Each row of a before or after table is a point. The points were changed in one or more steps. Then noise was added and the rows were shuffled. The steps act on how far a point lies along the listed directions, d1 being the first. Name the steps. A step turns or swaps two directions, mirrors them in a line or flattens them onto one, adds a multiple of one to another, or multiplies one. Angles are multiples of 10 degrees, from the lower direction toward the higher: turns from -170 to 170, lines from 10 to 170 but not 90. Use the fewest steps. Two steps may share a direction if one is a turn and the other turns, adds or multiplies; they go together, in the order done. Otherwise the lowest direction goes first.

Directions:
(1): [20 73  3]
(2): [-59  18 -44]
Before, 8 rows:
[[ 75  38  36]
 [-48  62 -27]
 [ 22 -42   6]
 [ 12  56  -4]
 [ 36  28  42]
 [ 11  62   2]
 [ 25 -95  41]
 [  6 -13  10]]
After (8 x 3):
[[-31 -83 -19]
 [-54  54 -29]
 [-34 -51   5]
 [  9  -9  13]
 [ 74 -40  68]
 [-46 -10 -35]
 [ 41 -21  16]
 [-54 -11 -30]]
Steps: mirror d1 and d2 in the line at 60 degrees

Directions:
(1): [ 45  43  60 -13]
(2): [ 41   0 -44 -63]
(3): [ 60 -48  -2  40]
(4): [ 17  59 -45  43]
Before, 11 rows:
[[ -9  32 -17 -11]
 [-18   5 -27   7]
 [  3 -16   5 -11]
 [ 22  19  -6  13]
 [ -9  34 -14  -8]
 [  3   1  -5   6]
 [  8  -4  -3  -3]
 [ 39  39  14   1]
 [ 17   3 -27 -12]
 [ 29   6  24 -17]
 [ -1  17 -26 -34]]
After, 11 rows:
[[-38  59 -14 -31]
 [-33  33 -34 -50]
 [ 76  34  75 -26]
 [ 47  21  12  14]
 [ 94  81  80 -10]
 [  8 -24   0  -7]
 [-37  62  -9 -30]
 [-58 -11 -62   6]
 [ 14  -6 -36  -6]
 [ 15  -9  -3  -1]
 [  4  -8  -7  11]]
Steps: multiply d1 by 3; multiply d3 by 2.5

Directions:
(1): [ 52  22  -2   6  68 -60]
(2): [-54 -32 -14 -63   5 -58]
(3): [-35  21 -23  72 -33 -54]
(4): [-60  55 -19   1  58  34]
(5): [  9  79  32 -42 -44 -18]
Before:
[[ 33   4   2  18  -1  -1]
 [ 20  -3  16  -9 -42  10]
 [-35  50  20 -16 -11 -15]
 [-25  -4  11 -29 -51 -24]
 [ 11   1  -7  35   5  12]
 [ 25 -25  -5   8  31  41]
 [ 13  19  26 -25 -57   3]
 [ -8   6   9   5 -50   6]
 [  9   8  32 -35 -30   6]
 [ -3  10  26 -33 -46  20]
 [-54  19 -20   3  -4 -15]
 [-34  22  -5   4  -3 -20]
 [ 16 -14  11  28   1  26]]
After:
[[ 36  28  26 -20 -44  -2]
 [ 16  18   8  27 -35 -13]
 [ 53  15   9  52 -18  45]
 [ 60   4  18  64   2  64]
 [ 68 -17  11  16  41  94]
 [-54 -20  -3 -67 -36 -90]
 [ 36  24  -2  80  -4  42]
 [-66  20 -14   5  -9 -60]
 [ 23   8  40 -55 -12   5]
 [-87  11 -35  -4   0 -78]
 [ 23   9  30 -45 -18   3]
 [-51  45  14 -24 -10 -48]
 [ 47   3  24   2 -32  17]]
Steps: flatten d1 and d4 onto the line at 80 degrees; multiply d2 by 3; multiply d3 by 2

Directions:
(1): [-30  53  71 -59  -6 -29 -27  37]
(2): [-87 -51 -12 -31  15  42 -40 -18]
(3): [-20  78 -42  34 -47  33 -49 -10]
(4): [ 40  39 -33 -51  82  39 -13  -6]
Before (11 x 8):
[[ 31  19 -21 -32  44   6  20  14]
 [-41 -39  13   4 -10  11  -3  12]
 [ 26  11  16 -11   4 -13  28  -2]
 [ -9  25  35 -16 -17 -11 -33  25]
 [ 22  58   2 -36  26  13 -24   9]
 [-17 -86 -17  26 -13   5  24 -32]
 [ 29 -24 -22 -19  13   4  37  -1]
 [ 12  71 -36   2 -14  15 -30 -12]
 [-25 -23  20  31 -40 -14  14   8]
 [ 44  52  28 -27  11 -17   5  24]
 [ 60  50   3 -28  49  -5  -3  10]]
After, 11 rows:
[[-18 -93 -36  27   0  17  24 -42]
 [ 19   8  24  -9  -2 -18  27  -2]
 [-41 -41   6  -5   2  21 -11  12]
 [-18  32  48 -26 -17 -14 -36  31]
 [ 37  56  46 -23  -5 -31  10  28]
 [ 35 -23 -25 -13   8   3  42  -5]
 [ 44  23 -15 -24  34  -5  26  17]
 [ 29  71  15 -35  17   0 -18  16]
 [ 17  75 -30  11 -24  10 -26  -7]
 [ 67  54  14 -16  32 -20   2  16]
 [-40 -33  20  29 -32  -2  10   3]]
Steps: multiply d1 by 1.3; turn d2 and d4 by 20 degrees

Directions:
(1): [ 54 -14  59 -49 -72  28  -3 -34 -14]
(2): [ 13  27 -51  10 -26  15 -22 -61  87]
(3): [-30   7  23  15 -29 -95  45 -53  -3]
(4): [-59 -79  -8 -64  23  16  14 -29  24]
(5): [-78  60  31   9 -24  63  32  -6  -4]
(6): [  5  72   9 -82  53 -25 -25 -17  -6]
Before, 11 rows:
[[-23 -10   6 -58  38   1 -24 -29  -3]
 [ 30  46  20 -19  -8 -50   5  -2  -9]
 [ -9  33  -6 -26  27 -23  -5  27 -21]
 [-13 -12  33  59   2 -41  13  18 -40]
 [  8  12  25   1 -31 -12 -10  22 -26]
 [ 13   2  -5  27 -47  37  -2 -27  52]
 [-92  95 -55  13  95 -17  -4  26  25]
 [-14  39  43 -22  -6 -46  19 -23 -20]
 [-19  57 -16 -19  54 -39  -6  13  -6]
 [  1  30  32 -34  -6  21  -5   6 -18]
 [ 19  29  39 -27   3   0  -2 -25 -14]]
After:
[[ -1  25  27  -7 -18 -29  -8  14 -24]
 [ 13  52   6 -12  10 -58   3   3  -6]
 [ -9  61 -20 -31  63 -12 -21  30  -5]
 [ -3  42  -4 -44  36 -13 -13  31 -23]
 [  7  36  35 -22   8 -19   5 -30 -14]
 [-14  14  21  40  34 -35  -3  29 -41]
 [  6 -25  -5  62 -70  31  16 -32  54]
 [-19  -8  10 -59  33  -2 -22 -34  -3]
 [-56  79 -57  -5  90  62 -35  56  26]
 [  0  36  37 -39  -4   2   1  -8 -23]
 [-32  52  24 -17  28 -58  15 -12 -18]]
Steps: turn d1 and d3 by 40 degrees; add -0.7 times d2 to d6

Directions:
(1): [ 60 -12  31 -71 -10  45   3  47  37 -49  26]
(2): [  2  34  -8  63  34  63  36  -6  74 -17 -34]
(3): [-59   1   9 -29  66  65 -67  18 -20  19   1]
(4): [ 19 -10 -70  -6   7  28  40  26   4  78  63]
(5): [ 36 -50  -9 -45  34  -8  16 -13   8  45 -95]
(6): [-38 -94   4  -1  11  -3   5 -58  52 -19  43]
Before:
[[-24   4   2  47  28  52   1  -9  50  -6 -25]
 [  6 -68   7 -37  39  18   9 -17   5  35  13]
 [ 28   9 -11  53 -34 -26  61 -39  58 -55 -71]
 [ 53 -44  12 -95 -15  13 -21  15 -19   8   0]
 [  6 -36  24 -62  25  18 -29  29   4 -54  51]
 [ 11  65 -26  51  -2  20  39  26  32 -11  13]
 [  3  -2   3 -61   7 -15  -2  -9 -49  50  18]
 [ 13  67 -38  45  39  59  28  38 -12  42   1]
 [-17 -16  19 -30  -7 -10 -31   2 -41   9  25]
 [ -7   8 -36  22  -4  45  59   7  45  11  29]]
After:
[[-50 -10 -48  -3  -2  -6  15  -4 -32  58  32]
 [ 11  -4 -26  60  32   0  53 -29  58 -17 -36]
 [  1  -3  15  44  -8   8  34 -19  22 -25  63]
 [-91  -9   8 -32  27  -8 -88 -12 -64  -6 -23]
 [ -1  48  -2  71  -5  59  20 -13  49 -34   5]
 [ 33  40  20 -11  -5  41  43   2  31 -18  41]
 [-21 -29  -4  14 -32 -63 -12 -21 -40  22   0]
 [ 35   2  16  -6  -7  26  33  10  36 -19  -5]
 [ 24  16 -40   4 -17 -39  21  20 -66  58  29]
 [-22   1 -38 -23  24 -31  -9  10 -46  65 -11]]
Steps: turn d1 and d2 by 130 degrees; multiply d3 by -1; mirror d4 and d5 in the line at 170 degrees; multiply d6 by 0.7

Directions:
(1): [ 18 -55  38 -20 -45 -55 -68 -31  -3 -12  81 -19]
(2): [ 43 -22 -50 -65 -19 -23  -8  66 -25  29 -38 -75]
(3): [ 10   1  55 -22  44  15 -34  36 -84 -82 -26  16]
(4): [ 68   3 -44  21 -51  79 -12 -22 -64  18  27  35]
(5): [-14  -3  66  22 -37  15  60  91 -16  34  55  -1]
Before (9 x 12):
[[ 33 -46  -8 -27 -37  -6 -73 -35   5 -14  39 -19]
 [ 37   2 -53   2 -26 -11  19 -21   8  32  -1  -5]
 [-21  17 -25  32 -22  40  33 -19  -1  19  16  36]
 [ -2   4 -12  -5   6  -9   6  14  10  31 -19  -2]
 [ -6 -13 -28  -3  -5   6   2  28  -9  -2  -2 -17]
 [ -3  -5   9 -26  15 -23  15  33  32  30 -13 -30]
 [  1  -4  -1  40 -11  33  21  -5  -7   3   7  28]
 [-52 -26  47 -30   6 -94  -2  21  74   4  17 -19]
 [-11  10  35   0  71  11 -62 -64  -8 -95 -63  27]]
After, 9 rows:
[[-26  12  22   5  35  -7  21  -6  46  14 -10   9]
 [ 22 -31  25 -49  36 -27 -90 -23 -28 -78 -48 -31]
 [ 20 -32   3  14 -37   3  -6   4 -16   8  31  -1]
 [ 20  12 -54 -18   4  55  18  39  -2  16 -56 -17]
 [-13   4   3  13  11  -9  -5 -21  20  17  -1  20]
 [-55   2  19 -31  24 -63  48  70  68  24 -36 -27]
 [ 21  14 -45  25 -11   0  22 -47  18  20   0  22]
 [-24   0 -16  22  10  17   5  -4   3 -16   3  14]
 [  4 -23 -18  -1 -55  -1 -10 -17 -10  19  56   2]]
Steps: turn d1 and d2 by 130 degrees; add 0.5 times d2 to d5

Directions:
(1): [-15  11 -92   8 -31 -77 -58  10  35   1  27 -25  36  34]
(2): [-15  32 -38 -23  -4  29 -14 -49  47  95  16  18 -47 -60]
(3): [ -1   1 -10  29  50 -18 -31  55 -84  32  56 -37 -61 -18]
(4): [ 34  59 -18  83 -79  56  33  21 -12   5  34   8   5  16]
(5): [-49 -37 -12  46 -14  32 -52 -74 -75  22 -37   7  35  12]
(6): [ 61 -48 -31 -23  18  74 -44  66  16  42 -31  -1  34  22]
Before, 9 rows:
[[ -6 -12 -21 -16   7  -1 -34  -6 -14  34 -10  -4  11  10]
 [  7 -24 -16  -6  11  29 -12  21   5  16 -19   8   3   6]
 [-39  -1  -6  -1  -5 -33 -19 -33  -2 -15 -17  -7  23  11]
 [ -8   3 -16   5 -18 -48  10  -3  11 -36  16 -14  20  23]
 [  5  28 -18   9 -21 -28   6 -20   9 -15  -1   9  14   7]
 [  1  18  -5  23  -3  15  -3  14 -26  21  33  -2 -35 -25]
 [ 32   9   9  31  15  26   6  54 -37   3  28 -12 -16  -6]
 [  1  11   6  39 -11  41  14  10 -47  15  24 -10 -10 -16]
 [  2  19  17  -1  13 -13  25   4   1 -16   8 -16  -1  -2]]
After, 9 rows:
[[ 33 -55 -31 -22  28  61 -39  57  17  38 -34   6  17  13]
 [ 66  30 -10  72 -17  72   9  88 -48  20  45 -14 -14   4]
 [  4 -35 -26 -56  28   6 -49  -4  16  49 -27  -4  17   2]
 [ 22  63 -11  94 -61  77  40  35 -55  32  69  -9 -30 -18]
 [-22  29  -8  -2 -36 -67  42 -37  42 -51  20  -1  10   9]
 [ -4  56 -10  28 -49 -35  32 -41  13 -28   7  16  13   3]
 [-60  10   5 -48  15 -74  -2 -64  51 -11 -13  -4  -7 -22]
 [  4  33  -3  76 -37  34   7  14 -64   0  42  -3 -21  -6]
 [-16  28  25  15   7 -31  32  -9 -16 -27  16 -17  -6  -3]]
Steps: add -0.7 times d1 to d3; swap d2 and d5; multiply d4 by 3; multiply d6 by 2.5

Directions:
(1): [ 22 -64  51 -46   2 -41 -35  17 -68 -40  11  18  11 -18 -26  28  18  17]
(2): [ 13 -54 -24 -64 -19  34  53 -54  15 -34 -45 -26  -7   0 -26 -40  -5  -7]
(3): [-11  10  64 -13 -58  28   8  12 -20   7 -22 -16  -2 -31  95 -31   9  22]
(4): [ 14 -15 -29  27 -19  71 -34  84   1 -44 -11 -39  22  14 -25  -9   1  33]
(5): [-29 -25  19  20  47   7  45   4 -51 -14  45 -17   9  54  21 -36 -71   9]
Before, 13 rows:
[[ -1  24 -24  19   6   7  -7  18   0   0   7  -8   7   9  -8  16 -13 -18]
 [ 12  18  -4  11   5  -6 -25   6  14   5   1   8   6 -14 -31  17  31   9]
 [  0 -45  20 -33  18 -15  11 -10 -43 -25  17  -3  -4  27   6  -2 -17  19]
 [ 12  16 -13  17 -11  -5 -27  18   9  14   3  11  -3  -9 -21  12  13  11]
 [-21 -13   9   3  -6  35  46  17 -20  -9  17 -37  16  27  36 -44 -36  19]
 [ 14  11  14 -10 -12 -15 -12  -8  16   8  -8  19  -3 -12 -12  18  21  -7]
 [  0   9  29 -19 -44  24   9 -12 -10   2 -32  -1 -11 -29  40 -10  17  -1]
 [-12  28  -6  -6 -22  -2   1 -13   6  18 -20   5  -4 -13  35  -2  24  -2]
 [  7  29   8   7  -2 -11 -18   1  11  26  19  24  -1 -12   2  11   8 -17]
 [ 27 -39 -26 -21 -23  36 -37  43 -10 -58 -26 -13   9   1 -54   0  20   8]
 [ -9  -3  35  15  -1  10  -5   6 -25  -2  19  -3   6   5  26  -4 -14   9]
 [  1  29   1  19  12  -6   1  -7  13  19   8  21 -11   2   3   8  -5 -14]
 [  1   6  -8 -16  -7 -16  -5 -20  37  20 -10  13 -13 -15 -30  21  10  -4]]
After (13 x 18):
[[  -9   41  -38   17    5    8   23  -18   24   15   -1   -6   -3   12
     1    4  -18  -30]
 [  -9    1   48    9    1  -18  -17    2  -32    7   26   10    4   -9
    30   14   -4    8]
 [  -9   32  -23   10    0   16   38  -40   44   21  -14    9  -22    7
    10  -16  -12  -23]
 [  13    6    5   -9   11  -21   -5  -24    6    5    1    8    0  -12
   -35    7   30    2]
 [   3  -10  -25  -22  -12   13   21  -21   45    0  -23   -8  -10   -2
   -36   -3   -2    1]
 [  18  -12   15  -25  -15  -12   -2  -12    7   -9  -12   16    1   -9
   -15   10   17   -3]
 [ -25   53  -25   23  -25   19    9   -9   24   32  -15   -2   -4    4
    46  -11   13   -8]
 [  -4   39   37   27  -32   20  -23   31  -20   15   -5    5   -1  -24
    50    8   17    6]
 [ -31   44    5   54   -8   31   13   44    0   24   32  -24   13   23
    58  -18  -24   11]
 [  31  -52   30  -17   -3  -28  -84   73  -69  -57   14   25   18  -11
   -49   44   30   18]
 [  23 -100   53  -66   11  -39  -30   22  -92  -60   18    5   11    6
   -23   27   13   39]
 [  10    9   -7    3   -2  -24   -5  -12   12   19    4   16  -10   -8
   -15    3    5    0]
 [   8   22    0   -9   -4   -2   11  -34   26   29    2   18   -9  -10
    -2   -8   -3  -26]]
Steps: multiply d1 by 3; turn d2 and d4 by 70 degrees; add -1 times d3 to d2; multiply d5 by 0.7
